Every row gives one point. The window is the flat piece filled in between its corners: a triangle in 3 columns, a solid with four corners in 4, and so on. A path goes straight from each point to the next, and from the last back to the first. After which points does the path pass through the window?

Window, 4 rows:
[[-3.0 -4.5  0.2 -3.8]
 [ 0.3 -1.5  1.5  9.6]
 [-2.1  2.8 -5.6 -5.5]
 [ 1.7  1.4 -2.2 -4.6]]
Path:
(1): [-4.9  3.7  0.9  1.3]
(2): [-0.5  2.0  0.1 -4.4]
(3): [ 0.3 -4.2 -6.8 -2.4]
(4): [ 0.0 -7.3 -1.3  1.2]
(5): [-5.6  1.1  1.7 -7.1]
(6): [1.3 0.8 5.7 2.7]
(7): [-0.9 -5.1 -5.3  2.6]
(8): [ 1.7  0.9 -4.0  0.8]
(9): [-1.0  3.0  2.2 -2.3]
(10): [-2.5  3.5 -0.9 -3.6]
(11): [-2.2 -5.5 -6.2 -8.8]
(12): [ 2.9 -2.1 -7.3 -3.0]
Through the window after points: 2, 4, 12

Window, 6 rows:
[[  0.3  -1.3  -2.2   5.5  -3.5   3.7]
 [  1.9   0.4  -7.5   3.1   3.1  -0.8]
 [  3.2  -3.0  -3.2  -6.0   1.8 -11.0]
 [ -0.5  -1.4   1.0  -0.9   2.3  -1.2]
 [ -4.9   0.9  -3.5   3.8  -3.0   3.3]
 [  3.2   4.6   3.8  -6.6  -1.0  -0.2]]
Path:
(1): [ 2.3 -2.6 -1.1 -9.9  0.9  0.0]
(2): [-1.3 -0.6 -9.4 -0.7  3.0  7.4]
(3): [ 3.5  1.0 -3.2  4.4  1.2 -6.2]
(4): [ 1.0 -1.2 -1.5  3.6  0.9 -4.9]
(5): [ -0.5  -0.2 -12.0   1.1   3.6   4.7]
(6): [ 2.1 -0.2  0.2 -5.9  0.2 -2.2]
(7): [ 3.5  1.5 -1.1 -4.0  0.7 -8.9]
(8): [-4.5  1.9 -1.5  4.3 -0.9 -1.4]
(9): [-1.5 -0.9 -5.0 -0.3 -3.7  6.1]
(10): [-3.0 -0.9 -2.7 -3.2 -1.4  3.1]
(11): [ 0.3  0.3  0.9  8.3 -2.1 -1.1]
(12): [ 1.8 -1.6 -2.3  6.7  3.1 -6.2]
(13): [ 3.3  1.3 -5.2 -5.9  0.8  0.4]
(14): [ 4.3  2.8 -1.4 -6.3 -1.2  6.4]
(15): [ 0.0  1.4  3.9 -1.0  0.3 -9.0]
(16): [ 2.7  4.2  2.5 -3.3 -1.1 -1.7]
Through the window after points: 2, 6, 8, 14, 16

Window:
[[  0.4  -4.3   4.8   0.1  -1.4   4.7  -0.2   2.7]
 [ -2.8   7.4  -9.0 -11.0  -0.3   3.1  -3.6   1.8]
 [ -8.6  -6.1  -5.4  -1.5   3.1   0.4   3.4   3.1]
 [  1.0  -4.1  -0.4   3.5  -6.1  -1.2   4.3  -1.8]
 [  5.8   1.6   0.9   1.0  -1.7   3.4  -2.6  -7.4]
 [  1.3  -1.6  -1.5   2.2  -0.5  -5.3   0.1   1.6]
 [ -4.8   4.6  -1.5  -7.4  -1.7  -1.2   2.1  -8.6]
 [  0.3   3.8  -3.1   0.7  -0.6  -0.8   5.2   0.9]]
Path:
(1): [-2.1 -1.6 -8.1 -8.4  2.3 -3.9  5.6 -2.2]
(2): [-9.2 -2.9 -0.3  2.1  0.1  3.7 -0.3  1.8]
(3): [-6.8  0.5 -3.9 -0.5 -3.1 -0.5  1.1  2.6]
(4): [ 1.6  1.1 -3.0 -6.1  0.5  1.5  0.6  0.0]
(5): [ 4.0 -1.3 -1.5 -5.1  1.6  1.1 -0.4 -0.6]
(6): [-3.7 -0.3 -0.8  0.9 -2.6  3.4  1.2 -4.3]
(7): [-2.9  0.5 -0.3  5.3  0.3  1.9  1.5  1.8]
(8): [ 8.0 -3.2 -3.3 -7.6 -2.2 -2.4 -0.8 -0.4]
(9): [-3.4 -5.8  0.9 -8.5 -0.7  4.5 11.9 -4.1]
(10): [-5.4 -2.3 -6.3  4.1  1.4 -3.1 -3.4  4.3]
(11): [-1.2  2.8 -5.3 -0.8 -4.3  1.7  0.7  0.0]
(12): [-1.2 -1.4 -1.3 -5.1  2.6 -1.7  3.0  0.3]
Through the window after points: 1, 9, 11

Window (9 x 9):
[[  2.3  -6.2   1.5  -1.2   3.6   2.0   0.9  -5.6  -0.6]
 [  3.2   0.3   3.4   1.0  -3.4 -11.2  -1.5   0.0   2.0]
 [ -2.3   1.9   2.6   0.3   4.6   5.1  -1.6  -4.4  -2.0]
 [ -1.9  -3.1   0.3   3.4  -8.6   0.8  -4.0  -2.0  -7.1]
 [  5.2   6.5   4.5   0.6  -2.0   0.8   4.3  -2.4  -2.6]
 [  4.4  -5.9  -3.6  -4.9   8.0  -6.0  -3.3   0.1  -7.3]
 [ -0.9  -3.0  -1.6  -3.0  -6.7   0.0   3.3   3.4  -5.8]
 [ -0.4   1.6   0.7  -2.3   4.0  -8.2   0.9  -4.1  -4.5]
 [ -0.5   5.8  -1.5   2.7   5.0  -2.4   5.1  -3.8   0.4]]
Path:
(1): [-1.4  1.4  0.8  3.6  1.1 -2.3  3.1  3.4 -3.7]
(2): [  2.1   4.6  -1.9  -3.6   6.7  -4.9   2.3 -13.0   1.2]
(3): [ 4.2 -5.9 -5.3 -7.0 -2.9 -2.9 -4.0 -3.7  0.7]
(4): [  1.1  -1.4   1.2   0.1   8.7  -4.6   1.7   3.2 -11.5]
(5): [ 3.5 -6.4  6.0  2.3  0.6 -5.0 -0.2  3.8 -4.0]
(6): [ 1.5 -0.2 -0.8 -1.5 -0.5 -5.0 -1.3 -2.9 -1.6]
(7): [ 5.2  5.4  1.0 -1.3 -4.7  0.0 -1.0 -1.8 -3.5]
(8): [-0.7  0.1  3.6  3.1  1.3 -0.7  5.7 -2.6 -2.9]
(9): [ 3.7 -1.7  7.3  2.3  6.6  1.6  4.2 -4.4 -4.3]
(10): [-0.6  0.9 -4.0 -3.6 -0.1 -2.8 -0.6 -1.7  1.0]
(11): [ 1.4  0.8 -0.5 -2.3  3.3 -3.3 -1.5 -4.5 -2.7]
(12): [ 2.1 -3.0  2.7  3.6  3.1 -1.0  1.5 -1.7 -1.0]
Through the window after points: 1, 3, 5, 7
